Each row of a before or after table is a point. The points were changed in one or more steps. Then noise was added and the rows were shuffled. The steps act on how far a point lies along the listed directions, d1 being the first. Name the steps. A step turns or swaps two directions, mirrors them in a line or flattens them onto one, adds a multiple of one to another, or multiplies one. Angles are multiples of 10 degrees, from the lower direction toward the higher: turns from -170 to 170, lines from 10 to 170 but not 90. Use the fewest steps. Two steps may share a direction if one is a turn and the other turns, adds or multiplies; they go together, in the order done. Otherwise the lowest direction goes first.
In the rows, 128 means zero.

Directions:
(1): [103  84]
(2): [ 84 153]
Before (13 x 2):
[[109  90]
 [122 105]
 [ 99  96]
 [191 200]
 [146 198]
 [162  83]
 [ 97  99]
 [146 130]
 [138 100]
 [ 91 102]
 [ 92 101]
 [123  89]
 [167 120]]
After (13 x 2):
[[140 191]
 [129  96]
 [ 84  94]
 [153 138]
 [ 91  94]
 [ 97  92]
 [111  92]
 [ 85  93]
 [145 109]
 [176 108]
 [176 136]
 [194 205]
 [125 108]]
Steps: add 0.5 times d2 to d1

Directions:
(1): [ 79 163 103  98]
(2): [136 106  62 145]
(3): [170 131 118  71]
Before (10 x 4):
[[105 128  77 167]
 [142 157 115  69]
 [121 140 114  76]
 [ 78 148 103 131]
 [130  90 101 169]
 [139 121 101 154]
 [132 130  60 109]
 [148 118 125 125]
 [142 116 115 134]
 [ 77 169 127 104]]
After (10 x 4):
[[111 174 108  68]
 [151 108 115 141]
 [151 110  94 160]
 [ 49 172  80 105]
 [156  72  97 175]
 [108 139  32 108]
 [ 87 158 104  70]
 [ 33 202 110  73]
 [159 108 130 135]
 [101 130  55 155]]
Steps: multiply d1 by 2; multiply d2 by 1.3; multiply d3 by 0.7

Directions:
(1): [108 131 163 127 184 155 195 112]
(2): [122 125  48 102 152  97 164 148]
(3): [182  60 136 112 171 120 108 119]
(4): [109 170 116 131 187 115  74  90]
Before (10 x 8):
[[159 101 169 135  93 127  87 145]
 [ 89 127  57  87 135 154 188 155]
 [129 133 120 139  86 112 156 170]
 [159  91  88 117  98 112 165 160]
 [ 24 210 108 143 129 150 170 120]
 [182  73 168 136  99 164 127 151]
 [ 99 133  92  94 146 112 216 119]
 [164  86 157 111 110 131  61 132]
 [ 71 141  75 107 172 131 235 132]
 [132 147 151 161 115 116  39 127]]
After (10 x 8):
[[ 82 126  79 105 181 129 228 128]
 [132 145 151 162 116 116  40 127]
 [ 97 114  59  84 143 151 185 156]
 [107 121  94  95 152 110 210 119]
 [168  93 163 138  84 165 135 155]
 [147 109 153 116  91 134  66 136]
 [ 65 159 115 134 159 146 154 109]
 [155  99  85 116  97 112 165 162]
 [152 116 170 137  84 129  92 147]
 [138 123 124 138  94 109 153 167]]
Steps: multiply d3 by 0.4

Directions:
(1): [173  98 186  80 161 171 138 150 160 160 127]
(2): [150 144  91 118  75 182 153 195 102 122 148]
Before (10 x 11):
[[ 69 137 116 159 121  75 101 104 114 107 134]
 [113 130 126 143 126 132 125 110 131 119 132]
 [ 86 129 144 142 166  86 107  85 134 142 122]
 [151  95 182 112 142 143 135 131 166 158 132]
 [168 139 155  70 117 177 155 211 127 151 138]
 [144 115 110 116 112 182 156 187 152 139 120]
 [115 146 168 135 125 117 136 109 122 128 127]
 [ 96 107 186 135 181 104  89  68 169 136 122]
 [163  91 147  91 100 199 158 193 120 146 139]
 [174 119 109  86  50 249 174 230 109 135 141]]
After (10 x 11):
[[ 83 129 134 148 130  85 101 103 120 117 137]
 [126 133  89 139  96 164 153 176 145 128 124]
 [106 114 171 117 186 109 112  95 144 159 121]
 [126  85 226  99 206 134  96  81 188 149 122]
 [155  91 186 104 146 148 136 131 172 161 132]
 [145 155 122  98 102 158 151 200 109 136 141]
 [114 129 125 133 133 134 128 110 133 118 130]
 [118 143 179 131 130 122 144 114 131 134 128]
 [142 106 117 119  86 175 151 182 102 133 138]
 [126 151  43 138  16 207 166 210  75  99 141]]
Steps: add -0.7 times d2 to d1

Directions:
(1): [150  45 147 158 167 120 117 127  60 137 145 118]
(2): [116 180 139 169 140 114 150 174 102 107 209 141]
(3): [ 97 111 160 181 130 183 114  78 176  98 156 103]
Before (10 x 12):
[[147  89 120  86  87 150 108  81 173 138  26  90]
 [109 189 108  81 116  86 136 144 140 153 106 150]
 [123 222 114  89 129  82 159 194  97 127 143 148]
 [123 152 125  84  91 108 148 134 130 128 110 109]
 [111 110 169 196 115 174  89 106 186  79 171 104]
 [150  46 110 111 139 153 102 100 104 151  66 120]
 [129 152 109 101 115  86 135 158 117 142 148 139]
 [ 98  71 166 200 145 171 118  71 169 105 173  93]
 [152 235 137 138 131  84 140 206 134 105 176 174]
 [150 135  94  82 109 101 141 161 133 154  77 136]]
After (10 x 12):
[[ 85 133 161 195 130 170 128  86 200  94 186 100]
 [159  59 163 188 155 118 127 147  40 116 171  98]
 [132  94 117  82 141  89 115 121  97 170  83 132]
 [137 124 102  82 111  92 128 136 128 152 111 132]
 [159  94 108 112 138  96 139 172  82 151 107 135]
 [131 137 127 176 155 127 139 177  67 114 196 143]
 [174 141 113  55 109 111  95 119 190 144  21 149]
 [136  98 138  96 114 103 138 128  91 134 113  99]
 [143 137 101  36 117 100 131 131 123 158  37 129]
 [112 108 160 179 107 179  85  97 204  82 153 101]]
Steps: turn d1 and d2 by 120 degrees
